Every row gives one point. Each copy is the shape, with its points in the same order, stretched, turned, moved and blurred by noise. Say if it was mirrored as well.
In the rows, zero is written as 128.

Shape (7 x 3):
[[166 115 130]
 [183 159 111]
 [118 182  75]
 [103  99 204]
 [122  91 178]
 [136 129 102]
 [167 180 108]]
Copy 1 (7 x 3):
[[112  93 157]
 [160  67 160]
 [167  90  91]
 [ 99 206 143]
 [ 86 170 147]
 [119  97 122]
 [183  78 147]]
Copy 1 is: only turned
Copy 2 (7 x 3):
[[161 170 113]
 [171 151  64]
 [129  83  56]
 [174 128 211]
 [162 151 187]
 [134 139 101]
 [171 122  57]]
Copy 2 is: mirrored
Copy 3 (7 x 3):
[[123  92 142]
 [ 70 121 122]
 [ 96 199 100]
 [180 119 228]
 [185  97 199]
 [131 136 120]
 [ 55 144 127]]
Copy 3 is: mirrored
Copy 4 (7 x 3):
[[114 176 132]
 [159 183 160]
 [192 105 106]
 [ 39 117 149]
 [ 58 140 129]
 [138 141 101]
 [171 158 164]]
Copy 4 is: mirrored

Shape (9 x 6):
[[124  89 115 211 115  54]
 [113 114 104  89 190 142]
 [162 102 106 168 101  75]
 [120 148 163 137 132  99]
 [ 92 106 113  90 181 169]
 [180 113 112 154  68  93]
 [ 97  95 162  45 155 117]
 [ 95  93 140  87 136 175]
 [ 90 146  94  89  83 101]]
Copy 1 (9 x 6):
[[ 98 222 175 107 144  97]
 [166 108 109 209 105  97]
 [117 199 126 101 164  97]
 [132 111 143 112  99  94]
 [155 108 103 222  81 140]
 [114 191  99  68 179 113]
 [124  87  47 195  62  80]
 [142 116  79 187  67 153]
 [ 62 104  75 133 151 158]]
Copy 1 is: only turned
Copy 2 (9 x 6):
[[224  93 102 148 201 199]
 [128  98 169  91 102 120]
 [184 125 107 131 171 199]
 [159 132  76 141 134 111]
 [101  70 170  87 119  99]
 [147 131  80 122 177 198]
 [127  76 113 114  36  92]
 [ 89  55 128  97 126 100]
 [ 91 140 147 177 113 159]]
Copy 2 is: mirrored
Copy 3 (9 x 6):
[[129 133 123  62 243  56]
 [ 82  81 108 118  97 130]
 [138 165 134  65 181  70]
 [104 155 136 123 169 155]
 [ 91  83 106 143  74 140]
 [154 199 153  84 156  78]
 [ 37 131 132 156  88 126]
 [ 89 120 116 186  81 121]
 [ 94 130 203 138 121 103]]
Copy 3 is: mirrored
